Each row of a before or after table is a point. The points were changed in one or more steps. Then noise was added and the rows were shuffled. The steps act on how far a point lies along the listed directions, d1 being the first. Write out the steps. A step turns or swaps two directions, mirrors them in a line or flattens them onto one, adds a multiple of one to another, or multiplies one. Angles are multiples of 10 degrees, from the lower direction toward the higher: turns from -170 to 170, lines from 10 to 170 but not 90. Use the fewest steps. Two steps may share a direction if one is a turn and the other turns, adds or multiplies; they go together, in the order done. Otherwise the lowest direction goes first.

Directions:
(1): [-0.8 -3.2 -5.4]
(2): [ 6.1  1.0 -1.5]
(3): [ 1.7 -5.4  3.0]
Before, 13 rows:
[[ 1.2  3.6 -0.1]
 [-2.5  1.2 -1.8]
 [-0.9  1.8 -1.7]
 [ 4.4 -3.3  1.6]
 [-3.2  0.4 -5.3]
 [ 2.6 -3.0 -0.2]
 [ 2.3  0.0  2.7]
 [-2.0 -3.0 -0.2]
 [-2.8 -4.6  2.1]
 [-5.2 -7.6 -0.1]
 [-5.9 -2.2  1.5]
 [ 0.1 -2.3  0.2]
 [ 2.0 -2.5 -3.1]]
After:
[[-12.0  -3.0   3.0]
 [-10.9  -8.5   1.4]
 [  4.4  -2.2  -3.6]
 [  4.5  -2.8  -0.7]
 [  7.4  -2.6   0.8]
 [ -0.1  -2.4   0.4]
 [  3.8   0.1   2.4]
 [ -1.3   1.9  -1.7]
 [ -5.0   0.1  -4.7]
 [ -4.0   0.8  -1.5]
 [ -4.1  -3.3   0.1]
 [ -6.4  -5.2   3.1]
 [  2.6   3.8  -0.5]]
Steps: multiply d2 by 2

Directions:
(1): [ 2.9 -3.2  4.7  3.3 -0.3  3.3  3.1 -6.0]
(2): [ 0.4 -1.1  1.6 -1.7  9.2  0.4  3.1  2.6]
(3): [-8.5 -4.1  1.3  1.1  0.8 -3.2 -0.5 -2.3]
(4): [-0.7  1.0  4.3  7.0 -1.1 -0.3  0.1  6.2]
(5): [-1.4  3.9 -2.9  4.8  4.2  3.2 -4.6 -3.2]
Before:
[[ 2.3  0.9 -0.4  3.9 -7.5  4.1 -2.3 -0.2]
 [-2.6  4.3 -6.0  2.1 -1.6  1.3 -5.6  3.8]
 [-0.6  1.2 -1.0  1.3 -6.3  1.4 -3.2 -2.3]
 [ 0.8  4.6  0.8  7.8 -2.6  2.4 -4.1 -0.2]
 [ 1.7 -3.8  4.9  1.5  4.8  2.6  3.5 -5.6]
 [ 3.4  2.7 -1.7  3.5 -2.9  2.4 -1.9  0.3]
 [ 1.0  1.8 -2.6  3.6 -2.6 -1.4 -3.1 -0.2]
 [10.4  2.5 -0.3 -7.5  7.4  5.6  1.7 -3.3]
 [ 2.4 -7.2  4.8 -5.0  5.1  1.3  5.4 -6.3]
 [ 2.8  0.8 -3.0 -6.3  6.3  2.5  2.0 -6.8]
 [ 1.9 -2.1  5.7  0.3 -1.4  1.9  3.6 -0.2]
 [-1.9  5.5  0.4  4.8 -2.9  0.2 -2.8  3.8]
 [ 0.9  1.2 -0.1  2.4 -2.1 -1.8 -1.7  3.2]]
After (13 x 8):
[[  3.5   1.2  -1.2   0.3  -5.1   0.0   0.0   3.1]
 [  0.8   0.9   5.0   3.1  -6.2  -0.5   2.4   3.1]
 [ -0.7   0.6  -0.9  -0.3  -7.3   0.2  -2.4  -0.8]
 [  1.2   1.8  -2.1   1.6  -8.1   2.0  -3.0   3.1]
 [  1.8   1.1  -4.4  -9.8   4.8  -0.4   1.9  -2.6]
 [  2.2  -0.2   2.1   3.5  -2.5  -0.4  -0.3   0.7]
 [  8.5   4.5  -3.5 -10.3   7.2   2.8  -0.1   1.2]
 [  2.7  -4.7   3.4  -0.3  -7.3   1.3   4.2   0.8]
 [ -3.5   2.2  -5.8  -4.5  10.4   0.0  -4.7  -0.9]
 [ -2.1   4.4  -1.4   1.9   2.6   1.8  -3.6   2.3]
 [ -3.5   2.5  -3.8  -3.3   6.1  -2.7  -2.8   4.2]
 [  1.2   1.5   2.0   0.7  -7.4  -2.9  -0.2   6.3]
 [  2.3  -1.0   0.0   1.4  -5.0  -2.6   0.2   0.5]]
Steps: turn d1 and d5 by 160 degrees

Directions:
(1): [-4.4  3.9  4.3 -2.2  3.8  0.5 -2.6  4.4  4.5 -4.7 -2.7  3.7]
(2): [-1.3  5.9 -0.2  3.0  1.8  0.1 -3.7 -8.1 -0.1 -3.6  4.0 -2.3]
(3): [-0.3 -0.1  3.0  1.9 -3.9 -0.7 -5.7  4.4 -8.5 -2.8  1.6  0.0]
(4): [-3.3 -4.6  1.2 -3.2  2.3 -1.5 -5.1 -2.4 -0.3  1.4 -5.2 -7.1]
(5): [ 2.8  4.8 -2.2 -0.9 -5.7 -0.4  1.5  3.1  2.8 -3.9 -3.0 -7.0]
Before (12 x 12):
[[ 5.3 -4.9 -2.4 -0.8 -4.3  1.8  3.1  4.9 -3.0  7.5 -3.2 -0.2]
 [ 3.7 -1.9  0.4  0.4 -3.2  0.7 -3.4 -3.8 -3.0  0.8 -2.0 -5.0]
 [ 1.1 -0.2 -0.6  0.0 -1.1 -0.6 -3.6 -4.6 -5.8  0.0  0.2 -6.7]
 [-0.4  1.7 -5.9 -1.7 -1.4 -0.7  3.7 -5.4  6.7  0.4 -3.9 -7.2]
 [ 2.5  0.7  0.4 -4.6 -3.6  1.7  2.7  5.1  3.6 -2.2 -1.3 -2.1]
 [-0.8  9.2  3.6  0.8 -2.5 -3.1 -0.9  3.4  0.7 -7.1  1.0 -0.6]
 [-0.2 -1.1  0.3  1.0 -2.1 -0.5 -1.5 -3.1 -2.9 -0.5 -0.3 -8.1]
 [ 5.8 -1.0 -6.7  0.6 -3.7 -0.2  7.0  1.9  3.9  2.8 -2.4 -3.1]
 [ 4.9 -1.3 -2.4  1.9 -3.4  0.5  3.8  4.5 -2.3  0.2 -0.1  1.5]
 [-0.5  9.0 -0.5 -3.5  6.5  3.1  6.6 -3.3 16.4 -0.5 -1.1  3.3]
 [ 0.8 -2.4 -2.2 -3.2 -4.0 -2.3 -2.5 -1.2  1.9  1.1 -5.3 -9.1]
 [ 2.6  2.8 -0.8 -0.1 -4.0  1.7  1.5  3.2 -0.6 -1.8  2.6  0.0]]
After:
[[  3.0   0.1  -0.7   0.0  -2.6   0.5   2.5   7.4   0.2  -2.3  -3.1   0.9]
 [  1.6  -2.8   1.4  -3.2  -1.3   2.0   1.3   9.8   0.8   4.1  -6.4   2.8]
 [  3.6  -2.2  -1.5  -4.4  -4.6   1.1   2.1   1.6   1.2   0.4  -1.1  -5.9]
 [  2.4   5.3  -0.5   2.4  -5.6  -4.1  -0.4  -2.8  -3.5  -3.0   2.3  -7.3]
 [ -4.3   1.0  -2.7  -4.0   2.6  -0.7   0.9  -3.7   8.4  -0.4  -6.5  -5.0]
 [ -3.2  -3.9   1.4  -4.7   0.9  -2.1  -5.4  -0.1   2.9   1.1  -6.7  -5.2]
 [ -4.7  -0.3   4.5  -1.2   2.4   0.0  -4.0   0.5   0.1  -2.7  -2.7  -3.4]
 [ -1.0  -0.6   4.9  -2.0   1.3   1.2  -5.8   0.9   0.5  -2.0  -4.7  -0.2]
 [  5.5   4.9  -7.0  -0.3   0.9   2.0   8.9 -11.5  10.5   4.8   2.4  -5.0]
 [  1.3   0.0  -2.6  -2.8  -0.1  -0.1   3.8   6.3   7.6  -0.5  -7.1  -2.1]
 [ -4.0   1.3   4.4  -2.8   3.9  -0.1  -6.0   0.6  -1.9  -3.2  -2.7  -1.0]
 [  2.0   2.6  -0.5  -1.3  -4.0   1.3   0.6   3.7   0.1  -2.5   0.7  -2.4]]
Steps: mirror d1 and d2 in the line at 80 degrees; turn d4 and d5 by -30 degrees

Directions:
(1): [ 2.6  2.7  3.1  2.7 -1.8 -3.4 -1.4 -0.3  9.4 -4.3 -5.1  3.0  5.5 -4.3
 -4.5  1.3  0.2 -1.3  2.7 -0.9]
(2): [ 3.6 -2.4  2.6  0.9  1.4  2.1  0.8 -0.9  5.6 -1.9  2.1  4.8  0.2  9.5
  0.7 -3.5 -3.1 -1.6 -7.7  0.6]
(3): [-2.6  2.8 -0.7 -1.5 -1.7 -0.3 -6.1 -3.7 -2.0  1.5 -8.9 -1.8  0.5 -0.4
 -0.3  1.5 -4.2  3.2 -8.5  2.7]
Before:
[[ -2.0   2.3  -0.8  -0.7  -0.4  -2.6  -3.4  -0.8   1.9  -1.8  -5.5  -1.0
    0.6  -2.6  -1.7   3.7  -0.2  -0.2   0.8  -1.8]
 [  3.6   0.9   2.2   0.6  -0.2  -1.7   1.7   0.8   4.3   0.3   1.7   0.9
    3.9  -2.7  -1.7  -0.5   4.6  -0.3   7.7  -4.4]
 [ -1.1   0.2   0.0  -2.1   1.9  -3.3   0.7   4.6  -0.2   0.5   4.9   0.1
   -1.6  -6.2  -0.7   1.6   6.1  -0.7   9.2  -2.1]
 [  0.1   0.2   1.1   0.6   1.2  -0.4   5.1   0.4  -0.4   2.7   5.2  -0.3
    0.9  -2.4  -2.4   0.3   4.2  -2.3   9.4  -3.5]
 [ -1.3  -2.0  -1.0  -0.5   0.8   0.9   3.6  -0.4  -5.8   1.1   1.0  -2.1
   -1.5  -4.2  -0.8   1.5   3.5  -1.5   5.3  -1.9]
 [  0.7  -1.9   0.4   0.3   0.4  -0.2   2.4   0.1   2.2  -1.6   4.1   2.2
    0.9  -1.5  -1.1  -0.7   3.4  -1.3   5.2  -0.8]
 [  5.5   0.2   2.0   1.1  -0.7   1.0  -3.3   0.0   7.5  -2.5   1.1   5.6
    1.3   7.5   0.0  -4.8  -4.3   0.6  -4.6   1.1]
 [ -3.1  -6.3  -1.0  -0.6   1.8   3.5   0.8  -0.2 -11.5   6.8   8.1  -5.7
   -7.7   7.1   7.6  -1.8  -0.4   2.2  -4.0   1.6]
 [  7.1  -0.3   4.9   2.1   1.0   4.2  -0.5  -0.6  11.4  -3.6   0.4   9.8
    3.2  13.5   1.2  -5.4  -3.5  -2.5 -11.5   0.5]
 [ -4.5   2.1   0.4  -4.0  -0.8  -0.8  -4.9  -0.7  -2.1   5.5  -7.0  -3.8
   -3.6  -4.4  -1.9   3.7  -1.7   2.9  -6.4   2.8]]
After, 10 rows:
[[ -0.9   5.5  -1.7  -1.2  -3.4  -1.9  -7.8  -0.7  -1.9   1.0  -6.9  -2.8
    1.4  -6.8  -1.2   1.5  -2.0   5.3   1.9   2.1]
 [ -3.6  -5.6  -1.4  -1.5   1.4   3.1  -0.3  -0.7 -13.0   7.6   6.8  -6.3
   -7.3   5.3   7.6  -1.4  -0.4   2.9  -3.7   1.5]
 [  4.4   1.5   3.2   0.1  -0.4  -0.5  -2.2  -3.1   7.3  -0.3  -2.7   2.9
    3.8   3.8  -1.2  -2.3  -0.6   0.5  -3.7  -1.8]
 [  0.5  -1.2   1.4  -0.3  -0.5   0.4  -2.0  -3.2   3.3  -1.7  -1.3   3.1
    1.2   2.7  -0.9  -1.4  -1.4   0.4  -5.0   1.5]
 [  1.0  -0.3   0.2   0.7   1.3  -1.8   0.7   1.5   4.3  -3.4   0.7   1.2
    0.4  -0.2  -1.5   2.0   1.8  -3.1   5.2  -3.5]
 [  1.4   0.1   3.7   0.1   1.4   2.0   0.9  -3.8   4.1   2.0  -0.1   3.6
    1.9   8.2  -2.2  -2.4  -3.1  -1.6  -6.2  -0.3]
 [ -0.8  -2.2   1.5  -1.5   1.8  -0.2   5.1   5.2   0.7   3.0   7.3  -1.4
   -4.1  -4.6  -1.5   1.5   5.2  -2.0   8.1  -1.5]
 [  2.9  -1.9   3.4  -1.5   2.5  -0.7  -1.2   1.2   6.7  -1.4   3.3   6.3
   -1.2   7.3   0.5  -2.6  -0.6  -1.5  -6.9   0.4]
 [  2.2  -4.3   1.5   0.5   2.1   3.1   4.0  -1.5   0.1  -1.0   2.7   2.7
   -1.3   5.7  -0.3  -2.2   0.0  -2.6  -3.5  -0.6]
 [ -5.1   8.7  -2.2  -1.8  -3.9  -1.6  -8.9  -2.2  -5.4   2.6 -14.4  -4.2
    3.7 -11.8  -1.0   5.0   0.3   5.1  -0.2   2.2]]
Steps: turn d2 and d3 by 130 degrees
